Each row of a before or after table is a point. One or more steps were done to the points. Then noise was added and the rows were shuffled. The steps act on how far a point lies along the listed directions, d1 being the first. Write out the steps. A step turns or swaps two directions, mirrors them in a line or flattens them onto one, adds a multiple of one to another, or multiplies one. Angles are multiples of 10 degrees, from the lower direction toward the higher: turns from -170 to 170, lines from 10 to 170 but not 90. Use the fewest steps. Two steps may share a direction if one is a turn and the other turns, adds or multiplies; they go together, in the order done. Otherwise the lowest direction goes first.
In the rows, 128 means zero.

Directions:
(1): [131 166]
(2): [166 125]
Before (14 x 2)
[[123 105]
 [166 114]
 [146 167]
 [122 171]
 [137 119]
 [115 120]
 [127 155]
 [176 140]
 [139 151]
 [ 99 112]
 [139 119]
 [119 134]
 [172 103]
 [155 112]]
After (14 x 2)
[[111 118]
 [142 157]
 [120 184]
 [184  96]
 [177 109]
 [190 143]
 [115 137]
 [142 116]
 [126 163]
 [162 108]
 [140 116]
 [ 91 107]
 [152 179]
 [121  98]]
Steps: multiply d1 by 1.3; multiply d2 by 1.3

Directions:
(1): [106 146  82 128]
(2): [ 93  92 131 109]
(3): [147 135 121  78]
(4): [156  92 101 138]
Before (10 x 4)
[[ 63  66  99  65]
 [143 170 143 126]
 [134 133 129 155]
 [ 94  74 142 134]
 [161 108 121 133]
 [148 122 137 135]
 [144 102 106 113]
 [163 138 142 119]
 [146  89 129 123]
 [171 133  94 125]]
After (10 x 4)
[[159 155 121 141]
 [116  92 131 126]
 [117  98 109 113]
 [143 121 132 145]
 [137 115 131 140]
 [ 37 124 134  60]
 [138  95 118 134]
 [152 126 121 140]
 [ 80 102 166 122]
 [153 103  86 123]]
Steps: flatten d1 and d3 onto the line at 40 degrees; turn d2 and d4 by -40 degrees

Directions:
(1): [101 129 178 117 103 110]
(2): [ 81 128 130 152 168 133]
(3): [128 140 117 180 100 103]
(4): [144 108 157 157 123 172]
(5): [130  68 123 130 132 102]
(6): [162 142 157 138 165 100]
Before (13 x 6)
[[126 108 152 103 142 106]
 [138  95 170 156 160  69]
 [126 125 130 113 125 120]
 [142 136  97 107  98 106]
 [124 137 182 147 156  89]
 [135 110 130 106 102 127]
 [131 128 153 157 158  84]
 [ 93  86 149 177 149  98]
 [125 128 148  72  85 129]
 [ 80 146 153 183 130 128]
 [158 118 136 111 130  94]
 [146 131 148 132  97 156]
 [145 116  88 109 153 117]]
After (13 x 6)
[[132 111 120 107 161 111]
 [112 149 134 144 192  74]
 [120 127 135 167 179  87]
 [151 141  93  63  97 122]
 [118 103 138 159 194  62]
 [140 116 115  98 103 120]
 [154  95 126 136 147 155]
 [131 146 144 107  91 123]
 [134 126 118 116 131 127]
 [ 71 160 122 167 136 101]
 [169 121  97 127 105 142]
 [ 85  97 130 164 160  77]
 [158 113 128 123 146 109]]
Steps: turn d1 and d4 by -90 degrees; add 0.5 times d6 to d2

Directions:
(1): [135 157  99  72 117 121 109 149]
(2): [149 155 129 160 101  75 116 126]
(3): [152  99 146 135 144 128  87 173]
(4): [ 90 128 119 132 158  93 156 166]
Before (8 x 8)
[[ 83 141 130 113 144 125 167 114]
 [161 161 118 149  98 109 111  98]
 [ 97  97 131 142 163 136 157 136]
 [165 119 142 136 112 116  86 130]
 [140 109 138 105 130 141 109 159]
 [140 131 118 128 153  94 105 211]
 [151 136 140 138 104 133  96 113]
 [119 126 129  95 139 174 151  97]]
After (8 x 8)
[[118 112 139 122 141 134 134 153]
 [153  93 162 172 137 103  94 158]
 [ 99 169 113  80 120 139 153  92]
 [130 142 106  74 117 163 126 100]
 [152 124 144 190 131  91 103 141]
 [ 87 137 119 110 140 167 193  70]
 [155 129 117 117 147 101  80 218]
 [133 114 156 177 130 115 113 137]]
Steps: swap d1 and d4; add 1 times d2 to d3
